Each row of a before or after table is a point. The points were changed in one or more steps. Then noise was added and the rows were shuffled. The steps act on columns, c1 being the first. What was done? A step turns or swaps two columns, mirrors them in a line or flattens them onto one, adds a multiple of one to another, or multiplies or shifts one. Angles are multiples of 10 degrees, from the lower column toward the higher: turns from -170 to 170, lines from 10 to 170 but not 90. Use the fewest steps. Two steps may share a column if one is a turn and the other turns, adds or multiplies; they go together, in the order done. Otherwise the lowest column goes first.

Before, 14 rows:
[[0.013, 0.000],
[0.016, 0.009],
[0.016, 0.034],
[-0.049, 0.052],
[0.000, 0.051],
[0.017, 0.019],
[-0.020, 0.008],
[-0.041, -0.001],
[-0.013, 0.022],
[0.010, 0.030],
[0.017, 0.052],
[-0.007, 0.004],
[-0.016, -0.001],
[0.007, 0.052]]
After (14 x 2):
[[0.043, 0.052],
[0.040, 0.011],
[0.000, 0.051],
[-0.033, 0.020],
[-0.018, 0.003],
[-0.123, 0.052],
[-0.047, 0.010],
[0.018, 0.051],
[-0.040, 0.000],
[0.039, 0.031],
[0.040, 0.017],
[-0.104, -0.001],
[0.023, 0.032],
[0.033, -0.002]]
Steps: multiply c1 by 2.5

Before (8 x 4):
[[-0.072, 0.023, -0.004, 0.036],
[0.043, 0.026, -0.061, -0.038],
[0.071, 0.011, -0.036, -0.020],
[-0.026, -0.011, 0.030, 0.033],
[-0.015, -0.051, 0.021, -0.006],
[0.010, 0.053, -0.055, 0.017],
[-0.017, -0.004, -0.049, 0.054],
[-0.035, -0.025, 0.044, 0.052]]
After:
[[-0.041, -0.001, -0.067, 0.061],
[-0.016, 0.001, -0.085, -0.005],
[-0.008, 0.000, -0.091, 0.058],
[-0.002, -0.001, 0.000, -0.043],
[-0.007, 0.000, 0.014, -0.062],
[0.032, 0.001, -0.037, -0.074],
[0.015, 0.000, -0.008, -0.003],
[-0.022, 0.002, -0.080, -0.053]]
Steps: turn c1 and c4 by 140 degrees; multiply c2 by 0; shift c3 by -0.030

Before (12 x 9):
[[0.032, 0.049, 0.069, 0.036, 0.021, 0.006, 0.058, 0.026, 0.036],
[-0.016, -0.047, 0.060, 0.002, 0.049, -0.037, -0.035, 0.010, 0.093],
[0.053, -0.022, 0.023, -0.024, 0.062, 0.043, -0.006, -0.056, 0.000],
[0.011, 0.018, 0.055, -0.070, 0.010, -0.040, -0.028, 0.012, 0.008],
[0.013, -0.025, 0.005, 0.025, -0.021, 0.008, 0.003, 0.012, -0.006],
[0.052, -0.015, -0.016, -0.027, -0.029, -0.052, 0.008, -0.071, -0.003],
[-0.023, -0.024, 0.030, -0.051, 0.051, 0.022, 0.019, -0.054, -0.007],
[-0.026, -0.003, -0.030, -0.052, -0.031, 0.008, 0.017, -0.042, 0.071],
[0.034, 0.035, 0.042, 0.014, 0.032, -0.057, -0.028, -0.071, 0.016],
[0.008, 0.012, -0.008, -0.025, 0.050, 0.020, 0.046, -0.021, 0.068],
[0.041, -0.005, -0.005, -0.044, -0.034, 0.005, -0.016, -0.054, 0.029],
[-0.037, 0.056, -0.009, 0.024, 0.032, -0.027, 0.047, 0.019, 0.019]]
After (12 x 9):
[[-0.023, -0.017, -0.038, 0.044, 0.054, 0.022, -0.055, 0.020, -0.007],
[0.011, 0.019, -0.067, 0.058, 0.008, -0.039, 0.012, -0.027, 0.008],
[0.055, -0.010, -0.026, 0.021, 0.066, 0.042, -0.057, -0.008, -0.001],
[-0.037, 0.063, 0.014, -0.022, 0.024, -0.027, 0.016, 0.048, 0.018],
[0.052, -0.019, 0.011, 0.030, -0.025, -0.052, -0.070, 0.009, -0.003],
[0.032, 0.052, -0.062, -0.049, 0.013, 0.005, 0.027, 0.057, 0.035],
[0.035, 0.041, -0.037, -0.021, 0.025, -0.055, -0.071, -0.028, 0.016],
[-0.017, -0.037, -0.058, -0.013, 0.056, -0.036, 0.011, -0.038, 0.094],
[-0.028, -0.011, 0.020, 0.057, -0.030, 0.006, -0.043, 0.014, 0.072],
[0.040, -0.012, -0.003, 0.046, -0.032, 0.004, -0.055, -0.013, 0.027],
[0.008, 0.019, 0.004, 0.028, 0.048, 0.020, -0.022, 0.045, 0.068],
[0.014, -0.028, 0.000, -0.026, -0.015, 0.009, 0.012, 0.003, -0.003]]
Steps: turn c2 and c5 by -10 degrees; turn c3 and c4 by -170 degrees; swap c7 and c8

Before, 9 rows:
[[-0.027, -0.055, -0.008, 0.015, 0.040, 0.024, -0.014, 0.022, -0.049, -0.022, 0.039, -0.069],
[0.065, 0.017, 0.004, 0.008, 0.019, 0.026, 0.003, 0.018, 0.036, 0.027, -0.042, 0.010],
[0.009, -0.015, 0.038, -0.025, -0.098, 0.015, -0.057, -0.024, -0.027, 0.028, 0.047, 0.022],
[-0.070, -0.040, 0.035, -0.035, -0.040, -0.019, -0.066, -0.013, -0.031, 0.014, 0.028, 0.025],
[0.019, 0.032, -0.020, 0.002, 0.033, 0.032, 0.026, -0.044, 0.007, 0.021, -0.023, -0.041],
[-0.002, -0.041, -0.023, 0.025, -0.042, -0.011, -0.079, -0.043, -0.035, 0.026, 0.022, 0.021],
[0.054, 0.022, 0.011, 0.031, 0.024, -0.006, 0.026, -0.038, 0.029, -0.032, -0.011, -0.007],
[-0.039, 0.007, 0.008, 0.010, -0.053, -0.007, -0.029, -0.007, -0.048, 0.033, 0.066, 0.062],
[0.039, 0.034, 0.036, 0.055, 0.030, 0.006, 0.029, -0.018, 0.059, 0.046, -0.013, -0.038]]
After (9 x 12):
[[0.037, 0.030, -0.021, 0.003, 0.023, 0.030, -0.005, -0.044, 0.007, 0.042, -0.025, -0.033],
[0.004, -0.054, -0.008, 0.015, 0.068, 0.023, -0.044, 0.022, -0.050, -0.045, 0.037, -0.050],
[0.057, 0.022, 0.010, 0.031, -0.012, -0.006, -0.004, -0.037, 0.029, -0.064, -0.011, -0.015],
[0.060, 0.017, 0.003, 0.010, -0.030, 0.026, -0.027, 0.018, 0.036, 0.053, -0.044, -0.001],
[-0.064, 0.006, 0.010, 0.009, -0.035, -0.008, -0.059, -0.008, -0.048, 0.066, 0.066, 0.053],
[-0.027, -0.039, -0.023, 0.024, -0.037, -0.012, -0.109, -0.044, -0.032, 0.054, 0.022, 0.009],
[-0.080, -0.040, 0.033, -0.036, 0.004, -0.018, -0.097, -0.012, -0.032, 0.027, 0.028, 0.030],
[0.049, 0.033, 0.036, 0.056, 0.012, 0.009, 0.000, -0.018, 0.058, 0.094, -0.012, -0.038],
[-0.057, -0.014, 0.037, -0.025, -0.082, 0.014, -0.088, -0.023, -0.027, 0.054, 0.047, -0.008]]
Steps: turn c1 and c5 by -40 degrees; turn c5 and c12 by 20 degrees; shift c7 by -0.030; multiply c10 by 2

Before (10 x 20):
[[-0.010, 0.050, 0.022, 0.020, 0.078, 0.007, -0.009, -0.042, -0.028, 0.040, -0.022, -0.069, 0.022, -0.026, 0.019, 0.012, 0.008, -0.004, 0.023, -0.028],
[-0.026, -0.001, -0.076, 0.003, -0.007, -0.025, -0.005, -0.026, 0.024, 0.048, -0.021, 0.028, 0.023, 0.015, -0.034, 0.016, 0.003, -0.016, 0.028, -0.044],
[-0.031, 0.028, 0.035, -0.039, 0.059, -0.006, 0.002, -0.038, 0.028, 0.044, 0.014, -0.049, 0.004, 0.007, -0.050, -0.051, -0.013, 0.004, 0.048, 0.020],
[-0.028, 0.009, 0.035, 0.044, 0.040, -0.018, -0.009, 0.051, 0.000, -0.006, 0.027, -0.082, -0.005, -0.035, -0.046, -0.029, 0.085, 0.028, 0.004, 0.033],
[0.013, 0.012, 0.019, 0.007, -0.049, 0.006, -0.073, -0.013, 0.032, -0.020, 0.029, 0.026, 0.000, -0.016, -0.015, 0.122, 0.006, -0.021, -0.131, -0.016],
[-0.027, -0.029, -0.023, -0.007, 0.080, -0.108, -0.016, -0.024, -0.034, 0.039, 0.003, 0.030, 0.007, -0.014, -0.023, 0.082, -0.011, 0.007, 0.017, -0.094],
[-0.003, 0.028, 0.004, -0.002, 0.008, 0.003, -0.001, -0.031, -0.063, -0.029, 0.030, -0.050, -0.010, 0.124, 0.046, -0.010, 0.017, -0.023, 0.016, 0.041],
[-0.032, 0.009, 0.020, -0.017, 0.002, 0.010, -0.018, -0.048, 0.021, 0.030, 0.030, 0.008, -0.003, 0.084, -0.003, 0.034, 0.042, 0.022, 0.014, 0.018],
[-0.035, 0.037, 0.040, 0.002, 0.047, 0.001, -0.064, 0.007, 0.016, 0.034, 0.008, -0.033, 0.027, -0.037, 0.044, -0.049, -0.003, -0.028, 0.002, 0.029],
[-0.004, -0.022, 0.016, 0.023, 0.025, -0.005, -0.040, -0.051, 0.006, 0.014, -0.009, -0.039, 0.008, -0.019, -0.002, -0.039, 0.010, 0.037, 0.025, 0.009]]
After:
[[-0.031, 0.027, 0.036, -0.037, 0.057, 0.001, -0.001, -0.038, 0.026, 0.049, 0.014, -0.052, 0.005, 0.010, -0.066, -0.049, -0.012, 0.009, 0.044, 0.015],
[-0.029, 0.002, -0.076, 0.001, -0.007, -0.022, -0.004, -0.026, 0.023, 0.048, -0.024, 0.028, 0.022, 0.013, -0.047, 0.013, 0.007, -0.017, 0.030, -0.047],
[-0.033, 0.034, 0.039, 0.006, 0.048, 0.004, -0.070, 0.013, 0.014, 0.032, 0.010, -0.036, 0.031, -0.041, 0.055, -0.051, 0.000, -0.024, -0.006, 0.032],
[-0.010, 0.052, 0.025, 0.013, 0.073, 0.011, -0.007, -0.038, -0.030, 0.044, -0.025, -0.073, 0.022, -0.029, 0.019, 0.010, 0.006, -0.006, 0.024, -0.030],
[-0.007, 0.025, 0.002, -0.003, 0.008, -0.003, -0.001, -0.032, -0.064, -0.028, 0.032, -0.057, -0.010, 0.123, 0.059, -0.009, 0.018, -0.027, 0.018, 0.038],
[-0.027, -0.029, -0.024, -0.004, 0.087, -0.105, -0.017, -0.022, -0.038, 0.038, 0.002, 0.026, 0.005, -0.016, -0.028, 0.083, -0.012, 0.006, 0.016, -0.098],
[0.012, 0.015, 0.017, 0.004, -0.046, 0.006, -0.081, -0.010, 0.031, -0.021, 0.026, 0.020, -0.006, -0.015, -0.017, 0.122, 0.005, -0.022, -0.128, -0.017],
[-0.026, 0.010, 0.039, 0.040, 0.043, -0.016, -0.009, 0.052, -0.004, 0.000, 0.032, -0.080, -0.001, -0.038, -0.060, -0.029, 0.082, 0.030, 0.008, 0.030],
[-0.039, 0.008, 0.026, -0.018, 0.000, 0.012, -0.014, -0.050, 0.022, 0.032, 0.034, 0.010, 0.001, 0.086, -0.003, 0.040, 0.041, 0.026, 0.013, 0.014],
[0.002, -0.024, 0.016, 0.022, 0.027, -0.001, -0.033, -0.044, 0.009, 0.014, -0.010, -0.034, 0.005, -0.015, 0.002, -0.041, 0.013, 0.040, 0.020, 0.008]]
Steps: multiply c15 by 1.3
